Every row gives one point. To make a cloud, some directions were put in groups of two or more. Within a group, all points are equally far from the middle, so they leave a hole (a ring in 2 directions, a hollow ball in 3). The other directions are filled evenly. Then the cloud was stretched, turned, moved and blurred a little. How many holes are there, and how many directions does each take, smallest first?
In the rows, 128 means zero.

Cloud (19 x 3):
[[138  98 162]
 [ 85 149 175]
 [ 56 144 133]
 [ 99  83 166]
 [ 78 153 167]
 [107 156  68]
 [101  78 156]
 [ 67 143  91]
 [104  89 172]
 [ 81  86 109]
 [140 116 172]
 [ 89 164  80]
 [153 154 149]
 [ 69 166 121]
 [126  90 168]
 [ 70 109  95]
 [ 95  99 179]
 [ 57 103 141]
 [159 120 124]]
Holes: 1 (3)

Cloud (27 x 4):
[[159  59 124  95]
 [142 125  45 135]
 [ 93  94 138 138]
 [102 160  63 142]
 [137 126  43 126]
 [179 126 131 105]
 [148 157  74  69]
 [126 132 171 114]
 [105  60 107 119]
 [ 99 140  54 130]
 [164 169  89  88]
 [ 90 155  65 130]
 [129 143  95 175]
 [112 117  47 111]
 [139 120  90 174]
 [165 114  61 138]
 [150 126  45 108]
 [161 179 101  95]
 [ 94 100 145 138]
 [181 139 113 105]
 [131 120  42 104]
 [141 148 160 125]
 [168 110 150  98]
 [119 120  44 115]
 [ 70 141 119 103]
 [159 138  57  89]
 [106 195  91 135]]
Holes: 2 (2, 2)

Cloud (31 x 4):
[[131 118 123 111]
 [104 155 125 105]
 [144 146 105 220]
 [122 145 200 143]
 [161 156 135 191]
 [157 147 162 170]
 [179 151 122 108]
 [133 203 122 105]
 [145 159 149 181]
 [163 102 129 148]
 [ 97 126 200 146]
 [170 113  88 175]
 [122 113 166  76]
 [ 99 193  95 169]
 [ 95 153 154  86]
 [102 157 157  81]
 [ 88 180 147 125]
 [156 179 171 157]
 [ 56 150 108 158]
 [ 87 177  93 156]
 [ 92 153 201 130]
 [111  98 186 161]
 [ 76 136 155  91]
 [ 89 165 198 120]
 [ 96 189 127 151]
 [168 107 125 152]
 [141  77 188 119]
 [125 214 144 136]
 [ 86 118 152 189]
 [150 183 181 149]
 [198 137 120 149]]
Holes: 1 (2)
